Every row gives one point. The window is the flat piece filled in between its corners: a triangle in 3 columns, a solid with four corners in 4, and so on. A path goes straight from each point to the next, and from the last back to the first. List the points from which the path goes on through the window.

Window (4 x 4):
[[ 0.76  2.43 -0.79 -0.46]
 [-2.07 -2.39  2.63 -1.26]
 [-1.51  0.77 -3.29  0.69]
 [ 0.44 -0.85 -2.51  1.15]]
Path:
(1): [-1.08 -0.03  1.22  0.23]
(2): [-1.99 -1.92  0.48  1.74]
(3): [-1.54 -2.31 -1.14 -1.37]
(4): [-1.95 -3.14  0.95 -2.28]
(5): [-2.67 -2.57  2.28  0.47]
(6): [-2.47 -1.73  1.69  0.87]
(7): [-1.61 -2.61  0.32 -2.82]
(8): [-1.70 -0.21  0.85 -2.30]
(9): [-1.98  0.02  2.41  0.02]
(10): [-0.47  0.98  0.70  1.37]
(11): [ 0.52  0.34 -0.21 -1.18]
(12): [ 1.31 -0.07 -2.44 -2.20]
(13): [-0.47  1.32 -1.09  2.08]
(14): [-0.76 -1.19  1.98  1.41]
(15): [-0.72 -1.58  0.91 -2.65]
(16): [-0.32 -0.50 -0.22 -2.15]
Through the window after points: 12, 16

Window, 6 rows:
[[ 0.95  4.67  0.06  0.76 -0.69  1.10]
 [ 1.15 -1.08  2.05 -3.02  2.85 -1.07]
 [-1.36 -2.19  2.37  2.20 -0.44  0.23]
 [-2.70 -0.74  1.69 -1.28  0.95  0.21]
 [-0.17 -0.54 -1.55  2.39 -2.62  3.70]
 [-0.72  2.75 -0.88  2.08  1.01  1.00]]
Path:
(1): [-0.79 -2.54  0.98  0.16 -0.73 -0.74]
(2): [-0.17 -1.77  2.72 -0.05 -0.14  2.35]
(3): [-0.01 -0.44  1.92 -0.82  1.93  2.12]
(4): [ 0.58 -0.25  0.08 -1.17  0.28 -1.29]
(5): [-1.46 -1.48  1.05  1.43 -1.01 -1.33]
(6): [-0.89 -1.65  3.17  1.84  0.87  2.72]
(7): [-0.26  0.16  0.14  0.98 -0.76  3.40]
(8): [-0.48  0.37 -1.61  0.68 -1.12  0.82]
Through the window after points: 3, 5

Window:
[[ 0.87  1.67  0.79 -0.59  1.26 -0.43]
 [-1.51 -1.22 -2.41 -0.99 -1.23  0.92]
 [-2.14 -0.67  0.97 -2.19 -1.49 -0.53]
 [-1.80 -0.85  0.01  2.86 -1.94  0.55]
 [ 2.52  1.08 -0.08  0.59 -1.84  0.08]
 [ 7.28 -1.83 -0.15 -0.65  1.51  0.91]]
Path:
(1): [ 2.48 -0.12 -1.22  0.42 -0.72 -0.81]
(2): [ 2.63 -0.73 -0.99  0.16  0.72 -2.16]
(3): [ 3.63 -0.01  1.33 -0.64  0.33  1.44]
(4): [ 0.38  0.81  1.50 -0.63  0.95  2.65]
(5): [ 1.07  0.01 -1.04  0.49 -0.57 -2.73]
(6): [ 0.87 -0.43 -1.97  1.89 -0.72 -2.73]
(7): [ 2.96 -0.34  0.39  1.12 -0.60  2.27]
(8): [-0.36 -0.32  2.14 -1.73 -1.20  2.59]
(9): [-1.32 -0.23 -1.09 -0.15 -0.67 -3.22]
(10): [ 2.66  0.22  0.31  0.35 -1.18 -1.66]
(11): [ 1.74  1.28  1.60  0.23 -0.95  1.44]
(12): [ 1.76  0.02  1.36 -1.34 -0.88  3.25]
Through the window after points: 4, 8, 12

Window, 8 rows:
[[ 0.00 -1.36 -2.63 -1.88  1.73  0.12 -0.47  0.94]
 [ 1.35 -3.47 -0.42  0.95  1.86  1.98  1.84 -0.67]
 [-0.38 -4.70 -3.37  0.47 -0.70  0.04  3.77 -2.32]
 [ 2.06  2.13  0.58  0.44 -4.81 -0.97 -1.52  3.50]
 [-1.19  0.48  1.26  1.87  0.57  1.53  0.17 -1.77]
 [-0.07  0.79  2.20 -1.38 -0.15  1.23  0.72  0.84]
 [ 0.02 -0.52  1.81  0.67 -0.46 -1.94 -0.10 -1.04]
 [ 0.72 -0.09 -1.26 -0.08  2.92  0.40  2.47 -0.11]]
Path:
(1): [-1.13 -1.69 -1.02  1.50  0.97 -0.50  1.55  1.18]
(2): [ 3.34 -1.19 -0.92 -0.25 -1.84  0.82  0.30 -1.83]
(3): [ 2.14  1.38  1.64  0.10 -0.18 -0.17 -0.87 -2.52]
(4): [-1.37 -1.30  0.74  0.46 -0.92 -0.94  0.99  1.81]
(5): [-0.65 -2.91  0.71  1.03  1.12  0.41  2.20  1.56]
(6): [ 0.73 -0.23 -3.88 -1.45 -1.25  1.54  1.53 -3.42]
(7): [ 2.77  0.60 -1.51 -0.11 -0.61  0.74  0.42 -1.51]
(8): [-2.80 -0.88  0.66  0.12  0.06 -0.64  0.97  1.89]
Through the window after points: 3

Window (8 x 8):
[[ 1.05 -0.73  0.49  3.59 -0.46 -0.13  2.25 -2.09]
 [-2.24 -0.37  1.38  2.10 -2.63 -1.07  0.98 -0.73]
 [-0.48 -2.24  1.78  2.78  0.51  1.85 -0.10 -1.09]
 [ 1.96  4.15 -2.17 -3.84 -0.58  1.82  0.90  0.80]
 [-2.25 -0.25 -3.05  0.05 -0.75 -2.12  0.11 -1.12]
 [ 1.03  0.13 -0.65 -3.52 -0.36 -0.54  2.21  0.12]
 [ 2.62  3.81 -1.06 -4.48  0.37 -1.78 -0.84  0.50]
 [-1.88 -0.17  1.90  3.25  1.79  0.30  2.56 -0.73]]
Path:
(1): [-0.83 -0.26  0.75  2.06  0.39 -0.42  1.60  0.36]
(2): [ 1.91  2.31 -1.85 -1.66 -0.78  0.65  0.78  2.69]
(3): [ 0.59  4.28 -1.11 -4.24 -0.10  2.07  1.23 -3.25]
(4): [-1.05  1.70  0.55 -2.01 -0.86  1.35  1.14 -3.12]
(5): [ 1.27  0.61  0.00  0.00 -0.15  0.33  1.07  0.56]
(6): [ 1.76  0.17 -0.04  0.66  0.21  0.31  1.81  3.57]
(7): [ 0.31  1.74  0.63 -0.67 -1.20  0.59  1.31 -3.67]
(8): [-0.46  0.59  0.54 -0.23 -0.17  1.36  0.50 -2.62]
(9): [ 0.23 -0.05 -1.08  0.89 -0.16 -0.32  0.83  2.44]
(10): [ 0.40  0.93 -0.66 -1.20 -0.95 -0.63  0.33  2.34]
(11): [-0.26  2.04  0.49 -2.20  0.64 -0.27  0.56 -2.14]
(12): [-1.06  1.82  2.11 -2.16  1.25 -0.48  1.36 -3.71]
(13): [ 0.17  0.67 -1.17  0.72 -0.13 -0.90  1.77  0.93]
(14): [ 0.87 -0.12 -0.35 -0.99 -0.62 -0.52  1.81  1.02]
(15): [-0.64  0.08  0.51 -2.14  0.48  0.67  0.74 -3.87]
(16): [-1.18  0.64  1.35  0.98 -0.24  0.57  1.31 -2.72]
Through the window after points: 2, 8, 14, 16

Window (9 x 9):
[[-1.42 -1.00  1.01  1.50 -0.41  2.30  3.45 -1.13  0.45]
 [ 0.19  0.91  3.60  1.19 -1.06 -1.48  3.09  1.25 -0.91]
 [ 0.16 -0.33 -1.71 -3.08  1.77  0.50  2.38 -2.53  0.85]
 [-1.33  0.63  4.58 -0.43 -1.92  1.41  2.41 -1.65 -0.12]
 [-1.10 -0.28 -1.34 -0.79  1.44  2.48  1.64  2.60 -1.72]
 [-0.16 -2.08  2.32  0.07 -1.92  0.04  1.62  0.47  0.70]
 [ 0.94  4.70 -1.60 -2.36 -1.69 -1.28 -0.61 -2.77  4.59]
 [ 3.30  2.48 -1.27 -0.45  1.86 -0.21 -1.24  0.27 -1.55]
 [-2.95  0.70 -0.02  0.74  0.01  0.13  0.12 -0.27 -0.86]]
Path:
(1): [ 0.01  1.11  1.27 -0.52  2.13  0.57  1.93  0.40  0.69]
(2): [-0.13  0.52 -1.16 -0.86 -2.73  0.25  1.56 -1.38 -1.62]
(3): [-1.93 -0.60 -2.75 -0.13 -2.30 -0.66  1.58 -1.53 -1.98]
(4): [-0.03  1.91  1.96 -0.94  1.59  0.70  1.00  0.05  1.74]
(5): [ 0.97  1.83  1.76  0.16  1.01 -0.13 -0.03 -0.52  3.53]
(6): [-0.23  1.84  0.22 -0.97 -2.56 -0.76  1.54 -2.17 -0.95]
(7): [ 1.26  1.53 -2.57 -0.17 -1.82  0.82  1.71 -1.53 -1.92]
(8): [-1.50 -0.98  1.81 -1.24  0.64  0.68  1.00 -0.35  2.38]
(9): [ 0.02 -0.24  2.18 -0.14  1.64  1.31  2.22 -0.02  1.67]
(10): [-0.35 -0.12  0.86  0.08 -2.31  0.35  2.35 -0.37 -1.05]
(11): [-0.55  2.42 -1.13 -1.48 -2.19  0.27  2.28 -1.48 -0.51]
(12): [ 0.81  0.82 -0.53 -1.94  1.72 -0.15  0.21 -2.16  3.91]
Through the window after points: 3, 11

Window:
[[-2.29 -1.84 -2.85 -2.88  0.47 -2.46 -0.04  1.70 -0.98]
 [-0.81 -1.36  0.71  0.99 -1.28  2.99  1.61 -0.94  1.13]
 [-1.52  1.79  2.74  1.97 -3.72 -0.79 -1.18  0.99 -0.66]
 [-0.80 -0.70 -1.84 -3.98  3.58  0.80 -0.15  1.94  1.44]
 [-1.03  0.20  0.98 -2.97  0.72  1.55  2.90 -1.55 -0.12]
 [ 2.63  0.44  2.40  2.51 -0.95  0.81  2.46 -2.93 -0.05]
 [-1.24 -0.92  4.01  2.35  0.18  0.68  1.10 -2.03  0.21]
 [-1.00  1.27  0.60  1.54 -1.28  0.53 -1.37 -2.89 -1.98]
 [-1.49 -2.52 -0.31 -4.48 -1.19 -1.37 -3.29  2.05 -0.18]]
Path:
(1): [-0.40 -1.32  0.15 -1.39  0.42 -0.30  0.78  0.45 -2.03]
(2): [ 0.84  0.17  1.81  0.66 -0.14  0.50  0.69 -0.08 -1.48]
(3): [ 0.31 -0.06  0.96 -0.14 -1.04 -0.58  0.75 -2.38  0.62]
(4): [-0.92 -0.04  0.01 -1.43  0.37  0.67  1.03 -1.91  1.74]
(5): [-1.07 -0.64  1.90 -0.79  0.59  1.54  0.71  1.71 -3.91]
(6): [-0.11 -0.39  1.89  1.70 -0.09  2.29  1.38  0.09 -2.66]
(7): [-1.15  0.91  1.50  0.68 -0.98  0.44  0.88 -1.50  0.74]
(8): [-0.39 -0.21  0.96 -0.33 -0.15  0.55  1.01 -2.18  1.54]
(9): [ 2.25  0.25  2.40  1.10 -0.88  0.88  2.32 -0.73 -2.59]
(10): [-0.45 -1.44  0.36 -2.59  0.49  0.71 -1.58  2.17 -3.54]
(11): [-1.87 -1.61 -0.12 -2.02 -2.06 -1.40 -1.18 -0.74  3.08]
(12): [-2.30  0.14 -2.70  0.58 -2.87 -0.80  0.36 -2.70  2.57]
(13): [-0.20 -0.68  1.19 -1.25 -0.06  1.34 -0.19  1.24 -1.28]
(14): [ 0.39 -1.03 -0.05 -1.48  1.90  1.55  0.57  2.21 -0.73]
(15): [-3.04 -0.30 -2.28 -3.90  1.53 -0.45 -0.47 -1.26  3.61]
(16): [-1.21  0.05 -0.91 -0.89 -0.60 -0.70  1.15 -1.15  1.67]
Through the window after points: 4, 8, 10, 14, 16

Window, 11 rows:
[[ 0.99  2.14  0.58 -0.86 -1.08  0.27 -1.13  0.31  1.23 -3.47  0.42]
 [ 0.65 -0.65 -0.85 -0.85  0.67  3.75 -1.77 -4.33  0.11 -1.35 -0.91]
 [-1.40  3.82 -0.70 -1.12 -0.65  1.57 -1.49 -1.19  1.34 -0.95  1.61]
 [ 1.99 -2.16 -0.17 -2.43 -0.56 -1.53 -1.32  2.62  2.29  1.45  0.81]
 [ 1.15 -3.10  2.30 -4.39  0.32 -1.16  0.00  4.46 -0.50  1.27  1.66]
 [ 0.50  0.23 -1.46 -1.78  2.42  2.05 -1.00 -2.29 -0.60 -0.08 -4.10]
 [ 0.63 -0.01  1.57  0.02  1.10  1.99  1.18 -1.96  1.80  0.94 -2.47]
 [ 0.70  2.69 -1.32  0.14  1.74  0.56  0.86 -2.06  1.10 -2.12  1.61]
 [ 3.42 -1.56 -0.19 -5.18 -1.82  0.58  0.28  2.14 -0.57  1.49  0.22]
 [ 1.59  2.03  0.73 -1.65 -1.56 -2.00 -1.83 -0.30 -1.21 -0.30  2.33]
 [ 0.68 -1.61 -1.21  0.93  0.92  3.01  0.57 -0.04 -1.15  1.05 -2.81]]
Path:
(1): [-1.57 -1.93 -1.14 -2.31 -0.62  1.02  1.22 -2.83 -1.16 -0.25 -0.85]
(2): [ 0.05  1.03  0.35 -3.09 -2.50 -0.60 -0.26 -0.43  0.66 -0.76  0.99]
(3): [ 2.01  0.57 -0.15 -0.95  2.29  0.52 -1.38 -0.26  0.49 -0.17  0.77]
(4): [ 2.20  1.90 -0.92 -0.72  1.52  2.77 -2.07  0.25  0.06 -0.66  0.17]
(5): [-1.86 -1.33  1.06 -1.43 -0.85 -1.76  1.47 -2.04  1.37 -1.12 -0.83]
(6): [-0.37 -0.89 -0.06 -2.48 -1.44 -1.58  0.34  0.76  0.30 -0.17 -0.39]
(7): [ 2.95  0.74  0.65 -1.89  1.40  1.84 -1.15  1.08 -0.31  0.71  0.75]
(8): [ 2.76  1.06  1.02 -1.43  1.66  0.33 -1.31  2.12  1.15 -0.39  1.37]
Through the window after points: 8
